Every row gives one point. The points of each table are mixes of a few directions, plus a little noise. How many directions does each table use, and how many do they share? Where both have some left over, give the other angles between the two spaces (their principal angles), to ten degrees, smallest first.

First (5 x 2):
22.0  25.9
1.3  1.1
19.5  24.9
-24.5  -29.5
-18.8  -23.4
Second (6 x 2):
-0.7  -0.9
12.8  16.0
22.8  28.6
12.9  16.1
-18.1  -22.6
-29.7  -37.2
Directions: first 1, second 1, shared 1

First (7 x 4):
13.0  66.5  -3.8  0.6
2.7  -8.4  9.1  3.7
15.0  6.8  28.6  15.4
-19.9  -14.7  -39.5  -21.3
-3.5  -10.6  -4.2  -2.3
-14.8  -50.9  -9.2  -7.7
9.9  11.6  19.3  9.9
Second:
-4.7  1.0  3.6  -2.7
45.2  -10.7  -32.6  25.4
-33.3  7.9  24.0  -18.8
-27.6  6.4  19.8  -15.4
-33.1  7.6  23.7  -18.5
35.0  -8.2  -25.2  19.8
18.2  -4.3  -13.1  10.3
Directions: first 2, second 1, shared 0; angles 90

First:
8.6  -7.1  -15.1  20.2  -8.4  9.1
-17.3  11.1  27.2  -41.7  20.0  8.9
14.3  -13.1  -24.9  36.2  -16.2  12.3
5.5  -1.8  -7.8  14.5  -7.4  -21.9
-10.8  11.6  17.9  -23.5  8.4  -37.7
-9.1  9.6  13.7  -15.0  3.8  -43.9
7.1  -12.5  -11.6  11.8  -0.5  72.9
Second:
38.8  -3.2  13.8  -11.7  21.8  -33.9
-22.1  4.2  10.2  -57.1  2.3  -14.4
-4.4  16.3  18.7  35.0  11.7  0.4
-19.9  7.7  2.1  27.1  -2.0  43.1
10.4  -17.0  -15.2  -45.3  -7.0  -8.9
0.5  -8.2  -14.6  5.1  -10.6  12.4
-3.2  -0.3  -15.2  46.6  -16.1  1.3
Directions: first 2, second 4, shared 2

First:
-13.6  14.6  -9.0  10.4  -2.6  0.7  8.0  -5.2  7.4
2.8  29.8  -31.0  27.0  -10.8  -5.8  3.5  -21.9  -1.9
1.0  13.6  14.6  -61.9  7.8  13.3  -42.3  -8.9  12.0
-1.7  8.6  -2.4  -3.7  5.4  -26.3  3.7  -7.4  27.9
9.4  -0.8  -0.9  -3.2  3.2  -20.7  0.0  -3.9  12.9
-5.5  -3.7  1.6  11.9  17.3  -31.9  14.2  3.7  25.0
18.5  -40.8  31.5  -36.3  4.9  71.0  -39.8  28.8  -73.2
14.0  -22.5  0.8  16.1  -29.1  -8.2  24.9  4.7  -4.9
-29.8  -3.3  -1.5  34.4  -16.8  21.7  36.4  11.3  -9.6
3.4  4.3  -5.4  4.5  20.7  -13.6  -7.6  -2.2  3.7
Second, 9 rows:
-14.4  22.1  -8.9  22.2  28.2  15.1  -5.1  -4.3  -12.6
-3.1  -34.5  -31.8  -14.3  -36.7  -18.1  -12.1  33.7  -8.3
30.3  -33.0  28.3  -40.0  -44.5  -24.2  13.0  -1.9  27.9
-7.6  -5.8  -17.9  3.3  -3.4  -1.4  -7.8  12.7  -8.4
-3.1  1.5  -4.0  3.8  2.8  1.3  -1.6  1.5  -3.3
-6.3  0.2  -10.7  4.8  1.2  1.0  -4.5  5.9  -6.7
8.9  28.9  38.2  6.8  27.9  13.0  15.1  -35.0  13.9
-26.2  -6.6  -50.6  17.3  0.9  1.9  -21.0  32.0  -28.9
20.4  27.7  57.0  -2.9  23.6  10.7  23.1  -45.4  26.0
Directions: first 5, second 2, shared 1; angles 70
